Each row of a before or after table is a point. The points were changed in one or more steps. Then noise was added and the rows were shuffled. The steps act on how far a point lies along the listed directions, d1 being the first. Write out the steps. A step turns or swaps two directions, mirrors them in a line or flattens them onto one, adds a multiple of one to another, or multiplies one. Angles are multiples of 10 degrees, from the lower direction toward the higher: turns from -170 to 170, lines from 10 to 170 but not 90. Use the fewest steps. Two steps may share a direction if one is a turn and the other turns, adds or multiplies; they go together, in the order done. Otherwise the lowest direction goes first.

Directions:
(1): -0.132 0.050 -0.211
(2): 0.058 0.246 0.022
(3): 0.209 -0.037 -0.139
Before (14 x 3):
-0.008 -0.010 -0.045

-0.049 -0.001 -0.006

-0.063 0.061 -0.042

-0.004 -0.011 -0.035

-0.058 -0.050 0.033

-0.008 -0.051 0.026

-0.031 0.008 0.095

-0.077 0.022 0.038

-0.021 0.028 -0.036

-0.063 -0.011 0.026

-0.004 0.020 0.030

0.049 -0.050 0.078

-0.016 -0.096 0.018

-0.075 -0.067 0.066
After (14 x 3):
-0.015 -0.047 -0.037

0.006 -0.032 -0.001

-0.032 0.018 0.042

-0.027 -0.070 0.031

-0.053 -0.033 0.020

-0.068 -0.011 0.045

-0.094 -0.025 0.069

0.005 0.014 0.050

-0.040 -0.018 0.002

-0.052 -0.068 0.009

-0.004 0.028 -0.008

-0.002 -0.007 -0.028

-0.006 0.033 -0.009

-0.054 0.048 0.059
Steps: multiply d1 by 0.4; mirror d2 and d3 in the line at 60 degrees

Directions:
(1): -0.080 0.086 -0.108 0.031 -0.008 -0.320
(2): -0.200 -0.064 0.236 0.136 -0.100 -0.031
(3): -0.028 0.309 0.023 -0.031 -0.155 0.083
(4): -0.045 0.140 0.042 0.147 0.286 0.042
Before (10 x 6):
-0.006 0.016 0.024 -0.016 -0.065 0.036

-0.049 0.108 0.009 0.030 -0.043 -0.053

-0.040 0.011 0.041 0.007 -0.044 0.024

0.033 -0.079 0.007 0.000 0.045 0.058

0.024 0.023 0.022 0.011 -0.042 -0.016

0.023 -0.106 0.044 0.023 -0.024 0.014

-0.036 0.050 0.019 0.041 0.006 -0.041

-0.013 0.024 0.023 0.007 -0.001 0.024

0.048 -0.100 -0.036 -0.055 -0.070 0.010

-0.012 -0.108 0.027 -0.002 -0.096 0.021
After (10 x 6):
0.038 -0.049 0.092 0.054 0.027 0.102

-0.038 -0.082 0.104 0.024 -0.069 0.061

0.005 0.014 0.007 -0.003 0.020 0.050

-0.018 0.019 0.037 0.025 0.039 0.058

-0.014 0.072 -0.056 0.023 0.031 -0.113

0.013 0.019 0.031 0.039 -0.019 -0.027

-0.048 -0.045 0.107 0.078 0.006 0.106

-0.017 -0.003 0.060 0.025 -0.003 0.079

0.053 -0.075 0.045 -0.023 0.002 0.170

-0.039 0.107 -0.066 0.038 0.012 -0.178
Steps: multiply d1 by 2.5; turn d2 and d4 by 80 degrees; multiply d3 by 0.4

Directions:
(1): 0.116 0.115 -0.247 0.170 0.097 -0.025 -0.099 0.168 -0.167 0.205 0.035
(2): -0.150 0.143 -0.043 -0.106 0.176 -0.030 -0.323 -0.047 0.026 -0.162 0.120
(3): 0.002 0.143 0.057 -0.028 -0.088 -0.054 0.138 -0.173 -0.220 0.019 0.321
(4): -0.263 0.279 0.070 0.198 -0.160 0.007 0.031 0.061 0.064 0.026 -0.099
(5): 0.026 0.047 0.156 0.133 0.318 -0.251 0.126 -0.063 0.071 0.033 -0.034
(6): -0.260 -0.100 -0.204 -0.152 0.007 -0.215 0.125 0.025 -0.143 -0.004
 -0.103
Before (13 x 11):
0.018 -0.023 -0.024 -0.026 -0.019 0.036 0.020 0.006 0.017 0.000 -0.025

0.022 -0.046 0.095 0.043 -0.047 0.038 0.065 -0.034 0.035 -0.019 -0.025

0.019 -0.023 0.018 -0.018 -0.101 0.043 0.021 -0.008 -0.003 -0.008 0.004

-0.007 -0.043 0.045 -0.006 -0.008 -0.007 0.076 -0.043 -0.004 0.026 0.031

0.023 -0.037 0.015 -0.075 -0.036 0.038 -0.001 -0.044 -0.019 -0.054 0.017

0.071 -0.052 0.031 0.064 -0.049 0.054 0.075 0.034 0.002 0.050 -0.055

0.055 -0.038 0.056 0.028 -0.063 0.059 0.042 -0.026 0.022 -0.019 0.021

0.050 -0.089 0.025 -0.113 -0.023 0.018 0.031 -0.044 0.002 -0.055 0.028

0.100 0.024 -0.048 0.066 0.062 0.030 -0.076 0.041 -0.019 0.058 0.046

-0.048 0.014 0.005 -0.051 -0.050 0.026 -0.018 -0.020 0.013 -0.040 0.035

0.090 0.045 -0.052 0.018 0.035 0.002 -0.010 0.002 -0.104 0.035 0.088

0.061 0.106 -0.007 0.089 0.060 0.007 -0.021 0.012 -0.053 0.073 0.075

0.066 -0.024 0.040 0.009 -0.088 0.069 0.001 -0.012 0.003 0.028 -0.034
After (13 x 11):
-0.012 0.023 -0.061 -0.053 0.019 -0.010 -0.014 -0.022 -0.097 0.014 0.086

0.106 -0.163 0.024 0.100 -0.153 0.009 0.329 0.056 -0.053 0.153 -0.146

0.013 -0.071 0.015 0.059 -0.095 -0.030 0.202 -0.001 -0.042 0.054 -0.042

0.011 -0.001 0.005 0.032 -0.019 0.006 0.082 0.015 0.026 0.032 -0.056

-0.043 0.064 0.030 -0.015 0.081 -0.037 -0.062 -0.032 0.032 -0.046 0.054

0.028 -0.061 0.035 0.055 -0.080 -0.056 0.196 -0.006 -0.043 0.102 -0.109

0.050 -0.132 0.020 0.042 -0.109 0.002 0.209 0.002 -0.049 0.067 -0.071

-0.047 0.066 0.048 0.037 -0.092 0.020 0.059 0.013 0.021 -0.001 -0.029

-0.084 0.035 -0.079 -0.011 0.003 -0.032 -0.038 0.019 -0.050 0.006 0.019

0.047 -0.060 0.037 0.036 -0.099 0.053 0.124 -0.008 -0.012 0.078 0.005

0.034 -0.022 0.054 0.063 -0.047 -0.047 0.148 -0.002 -0.006 0.057 -0.045

-0.048 0.073 0.040 0.024 -0.015 -0.008 0.009 -0.022 -0.001 -0.026 -0.013

-0.017 0.095 -0.015 0.018 -0.033 0.007 0.001 -0.009 -0.073 -0.001 0.063
Steps: multiply d1 by 0.4; multiply d2 by 3; mirror d3 and d6 in the line at 170 degrees; turn d4 and d5 by 150 degrees
